Rows are points. The ring and each string are closed loops that go straight from each point to the next, and from the last back to the first. Before rounding, they use only three directions, however many columns there are. Count how often each string passes through the ring. Passing back the other way cancels.
In the rows, zero is written as 128.

Ring (9 x 3):
[[119 145  99]
 [106 127 118]
 [ 91 110 170]
 [ 98 103 202]
 [122 101 208]
 [151 107 192]
 [163 123 164]
 [150 146 127]
 [130 153 102]]
String (30 x 3):
[[180  92 186]
 [164 106 161]
 [126 127 163]
 [128 137 173]
 [150 145 164]
 [201 132 126]
 [183 125 120]
 [153 128 130]
 [104 152 149]
 [ 98 174 126]
 [128 171  83]
 [152 144  81]
 [149 125 110]
 [120 130 144]
 [ 88 152 122]
 [ 80 151 122]
 [ 89 141 148]
 [ 67 139 130]
 [ 92 114 126]
 [118  95 132]
 [124 108 149]
 [112 122 160]
 [ 66 123 196]
 [ 49 107 231]
 [ 97  87 220]
 [135  90 188]
 [133 105 176]
 [ 91 128 201]
 [105 116 222]
 [158  91 221]]
Times through: 5
String (26 x 3):
[[161 118 143]
 [126 134 153]
 [133 161 136]
 [160 168  96]
 [159 149  95]
 [153 128 114]
 [ 93 158 136]
 [ 95 169  95]
 [124 148  70]
 [116 139  82]
 [ 72 150 116]
 [ 86 138 146]
 [ 82 121 133]
 [100 100 140]
 [135 102 146]
 [111 116 164]
 [ 65 126 199]
 [118 119 164]
 [143 102 160]
 [140  80 211]
 [110 101 234]
 [102 123 210]
 [127 120 177]
 [136 120 199]
 [182 110 184]
 [215 105 153]]
Times through: 2

Ring (7 x 8):
[[176 155 141 116 114 139 129 134]
 [187 151 157 101  98 154 164 142]
 [155 140 139 106  98 155 157 142]
 [ 87 120  93 129 110 142 113 139]
 [ 53 122  65 146 128 130  78 122]
 [ 84 144  81 142 136 128  82 106]
 [143 155 117 129 127 132 104 120]]
String (25 x 8):
[[ 66 116  68 149 126 123  68 138]
 [110 148 105 127 123 142 116 112]
 [ 70 152  76 141 141 134  88  87]
 [ 73 152  74 146 144 128  76  90]
 [ 78 140  72 152 142 119  60 111]
 [107 138  94 139 128 127  86 126]
 [137 158 120 122 124 141 122 110]
 [160 172 133 118 127 142 130 101]
 [177 166 137 123 126 132 113 121]
 [158 140 122 131 118 125  95 150]
 [136 142 117 125 116 137 115 134]
 [183 162 151 107 110 149 152 125]
 [236 173 188  89  97 159 186 135]
 [229 160 184  91  91 158 183 150]
 [158 133 133 117 102 141 130 157]
 [135 135 118 122 110 140 121 142]
 [169 158 151 100 102 161 172 123]
 [178 152 163  89  88 171 197 134]
 [125 123 119 116  98 149 139 153]
 [101 117  97 131 109 136 105 152]
 [100 123  96 132 113 136 103 144]
 [105 136 104 124 115 145 122 125]
 [ 80 133  90 128 118 146 117 117]
 [  7 100  36 157 128 126  57 131]
 [ 34 109  50 155 129 123  58 132]]
Times through: 5
String (23 x 8):
[[174 163 144 112 115 146 142 121]
 [220 170 175  97 103 153 170 132]
 [208 152 167 100  96 150 162 153]
 [142 133 122 122 108 139 121 149]
 [140 146 125 117 112 146 133 128]
 [212 168 185  80  88 175 214 128]
 [160 152 142 106 105 154 157 128]
 [138 136 121 120 109 142 125 142]
 [170 138 143 109  98 148 146 154]
 [160 135 133 117 103 140 129 155]
 [147 149 128 117 113 144 132 128]
 [137 138 117 126 115 135 112 140]
 [161 146 126 127 119 129 104 142]
 [132 140 106 138 126 123  84 136]
 [113 133  99 135 121 130  93 136]
 [129 164 115 124 129 142 120  98]
 [102 170  94 136 145 134  95  77]
 [102 162  95 135 139 135  99  89]
 [101 165  94 136 142 134  97  84]
 [ 94 154  84 145 143 124  74  98]
 [104 143  87 146 137 120  69 119]
 [146 165 114 135 138 125  90 108]
 [174 171 142 114 122 143 136 110]]
Times through: 1
